Each row is a point. Each copy is the shape, with its points in the same order, turned, moved and blurred by noise. Some copies are also mirrored. Which?

Shape (7 x 2):
[[ 14  31]
 [ 11  14]
 [-42   6]
 [-47  44]
 [ 48  23]
 [ 23 -47]
 [ 39 -28]]
Copy 1 (7 x 2):
[[-52  15]
 [-36  14]
 [-17 -31]
 [-56 -44]
 [-58  51]
 [ 22  39]
 [ -3  55]]
Copy 1 is: only turned
Copy 2:
[[-18  23]
 [ -2  13]
 [-18 -38]
 [-53 -25]
 [ 11  49]
 [ 56  -9]
 [ 47  16]]
Copy 2 is: only turned

Shape, 8 rows:
[[ 41 -36  -5]
 [ 30 -48  16]
 [ -8  15  23]
 [ 49 -14 -23]
 [-41 -41  25]
 [-41  51  35]
 [ 46 -36 -10]
 [ -9  25 -31]]
Copy 1:
[[-30  52   1]
 [-47  45   2]
 [-21 -21 -18]
 [  2  54  -5]
 [-60 -21  29]
 [ -5 -69 -25]
 [-20  58   3]
 [ 24  -4   9]]
Copy 1 is: only turned
Copy 2 (8 x 3):
[[ 69 -27  23]
 [ 83  -2  16]
 [ 21   7 -17]
 [ 47 -58  36]
 [ 34  50  15]
 [-31  28 -40]
 [ 62 -32  26]
 [-21 -30  27]]
Copy 2 is: only turned
Copy 3:
[[-24  26  63]
 [  1  28  60]
 [  9  27 -11]
 [-48  33  46]
 [ 43 -17  20]
 [ 18  20 -63]
 [-29  29  61]
 [-41  -1 -13]]
Copy 3 is: mirrored

Shape (10 x 4):
[[ 15   4  40  15]
 [ 19  -6  -1   3]
 [-10  23  43  29]
 [-26 -25 -28 -43]
 [-21 -43  -9 -73]
 [-39 -39 -39  42]
 [ 41 -13 -37  16]
 [-48 -22  65  39]
 [-63  -2  17 -24]
 [ 50  30 -23  22]]
Copy 1 (10 x 4):
[[-25  33 -24  -7]
 [  6  28 -17  23]
 [-40  21   2 -18]
 [ 27 -34 -27  48]
 [ 26 -42 -67  51]
 [ 59 -12  29  -6]
 [ 36  52   0  40]
 [-18 -14 -12 -64]
 [-15 -56 -14   8]
 [ -4  67  14  47]]
Copy 1 is: only turned
Copy 2 (10 x 4):
[[ 43  16 -19  28]
 [  1   1 -12   3]
 [ 47  32   1  26]
 [-39 -29  24  29]
 [-36 -62  17  54]
 [-60  45  -9  17]
 [-17   1 -39 -33]
 [ 25  64  -9  82]
 [-11  13  48  58]
 [  6  -2 -21 -48]]
Copy 2 is: only turned
Copy 3 (10 x 4):
[[ 36  35   1  17]
 [ -5  30 -27   2]
 [ 46  16  -5  22]
 [-39 -13 -62  30]
 [-64  -4 -40  66]
 [ 10  -3 -90  -4]
 [-18  46 -32 -28]
 [ 74  16 -47  54]
 [ 17 -37 -30  53]
 [ -6  40  -2 -48]]
Copy 3 is: mirrored
Copy 4 (10 x 4):
[[  2  25 -53  -3]
 [  2   0 -24 -22]
 [-19  31 -48  25]
 [ 12  13  45 -22]
 [ 43  34  50 -36]
 [-70  15  18 -39]
 [-11 -36 -22 -48]
 [-40  86 -36   8]
 [ -6  54  31  23]
 [ -6 -50 -45 -11]]
Copy 4 is: mirrored
